Each row of a before or after table is a point. One or more steps were done to the points. Then noise was added and the rows were shuffled. The steps act on columns, c1 being the first. Name the steps. A step turns or swaps two columns, mirrors them in a line or flattens them onto one, adds a multiple of one to another, or multiplies or shifts one. Angles are multiples of 10 degrees, from the lower column toward the higher: turns from -170 to 170, lines from 10 to 170 but not 90. Use the fewest steps. Two steps may share a column if one is a turn and the other turns, adds or multiplies; they go together, in the order done. Otherwise the lowest column goes first.

Before:
[[0.023, -0.025],
[-0.045, 0.103],
[0.038, -0.018],
[0.076, 0.033],
[0.000, -0.015],
[0.031, -0.040],
[-0.034, -0.013],
[0.006, -0.016]]
After:
[[-0.061, 0.096],
[-0.030, -0.018],
[0.038, -0.033],
[0.011, -0.019],
[0.045, -0.010],
[0.001, -0.017],
[0.026, -0.016],
[0.069, 0.044]]
Steps: turn c1 and c2 by 10 degrees

Before:
[[0.010, 0.015, 0.015, -0.019, 0.032, 0.028],
[-0.038, -0.034, -0.061, 0.056, -0.010, 0.009],
[-0.036, 0.060, 0.049, 0.019, 0.060, -0.034],
[0.023, -0.035, -0.050, 0.017, -0.031, -0.086],
[0.036, -0.059, -0.039, -0.012, 0.015, -0.005],
[0.020, 0.017, 0.071, 0.048, 0.051, -0.083],
[-0.020, 0.024, -0.066, -0.009, 0.040, 0.040],
[-0.058, -0.038, 0.057, 0.022, -0.016, -0.086],
[0.058, -0.011, -0.047, -0.007, -0.032, 0.028]]
After:
[[0.050, -0.046, -0.036, -0.013, -0.004, -0.015],
[-0.002, 0.006, -0.058, -0.013, 0.055, 0.031],
[0.009, -0.010, 0.074, -0.061, 0.024, -0.059],
[0.043, -0.029, -0.048, 0.027, 0.006, 0.024],
[0.016, -0.035, -0.041, 0.023, 0.034, -0.084],
[-0.014, 0.009, 0.057, 0.009, 0.036, -0.071],
[-0.002, 0.000, 0.015, -0.019, -0.036, 0.016],
[-0.049, 0.035, 0.046, -0.062, -0.001, -0.019],
[-0.020, 0.020, -0.073, -0.031, -0.018, 0.034]]
Steps: flatten c1 and c2 onto the line at 140 degrees; add 0.5 times c4 to c6; turn c4 and c5 by 110 degrees

Before:
[[0.040, 0.046, 0.032, 0.041, -0.026, 0.002, -0.037, 0.071, -0.018, -0.025, 0.021],
[-0.007, 0.003, -0.002, -0.042, -0.001, 0.027, -0.039, -0.057, -0.126, 0.026, 0.057],
[-0.049, -0.008, 0.016, -0.036, -0.046, -0.001, -0.053, -0.048, -0.022, -0.073, 0.000],
[0.041, -0.019, 0.047, -0.004, 0.028, 0.030, 0.010, 0.045, 0.092, 0.001, -0.008],
[-0.017, -0.036, 0.018, 0.030, 0.011, -0.063, -0.010, 0.006, 0.002, -0.027, -0.020],
[0.047, 0.048, 0.034, 0.043, -0.010, -0.037, 0.012, -0.027, -0.110, -0.047, -0.074],
[-0.019, 0.016, 0.111, 0.033, -0.035, -0.082, -0.024, -0.021, 0.031, 0.049, -0.020],
[-0.017, 0.018, 0.041, -0.018, 0.011, 0.003, 0.032, 0.079, 0.043, -0.052, 0.030],
[-0.066, -0.027, 0.029, 0.010, 0.025, 0.043, -0.002, -0.033, 0.037, -0.047, 0.035],
[0.035, 0.053, 0.041, 0.035, -0.112, -0.054, 0.025, -0.039, -0.013, -0.074, 0.026]]
After:
[[-0.068, -0.010, 0.028, -0.040, -0.052, -0.015, -0.002, -0.042, -0.029, -0.024, 0.030],
[0.044, -0.081, 0.042, 0.056, 0.068, -0.026, 0.028, -0.040, -0.035, -0.094, -0.029],
[0.043, -0.057, 0.030, 0.037, 0.002, -0.036, 0.016, 0.013, 0.029, -0.007, -0.134],
[-0.020, 0.005, 0.011, 0.068, -0.046, -0.021, -0.014, 0.012, 0.018, -0.026, 0.004],
[-0.001, 0.020, -0.003, -0.033, 0.009, 0.038, -0.038, -0.012, -0.102, 0.015, -0.108],
[0.044, 0.018, 0.048, -0.029, -0.035, -0.003, 0.006, 0.016, 0.035, 0.013, 0.101],
[-0.016, -0.044, 0.026, 0.000, -0.025, 0.015, 0.039, 0.062, -0.005, -0.014, 0.070],
[-0.047, -0.049, 0.014, -0.003, -0.001, 0.036, -0.055, -0.036, -0.006, -0.077, -0.027],
[-0.021, 0.013, 0.105, 0.083, 0.052, -0.017, -0.022, -0.031, 0.040, 0.015, 0.017],
[0.046, -0.050, 0.033, 0.007, 0.028, -0.043, -0.033, 0.067, -0.027, -0.020, 0.013]]
Steps: turn c2 and c10 by -140 degrees; turn c5 and c10 by 140 degrees; mirror c4 and c6 in the line at 140 degrees; turn c9 and c11 by 70 degrees; turn c8 and c11 by 20 degrees
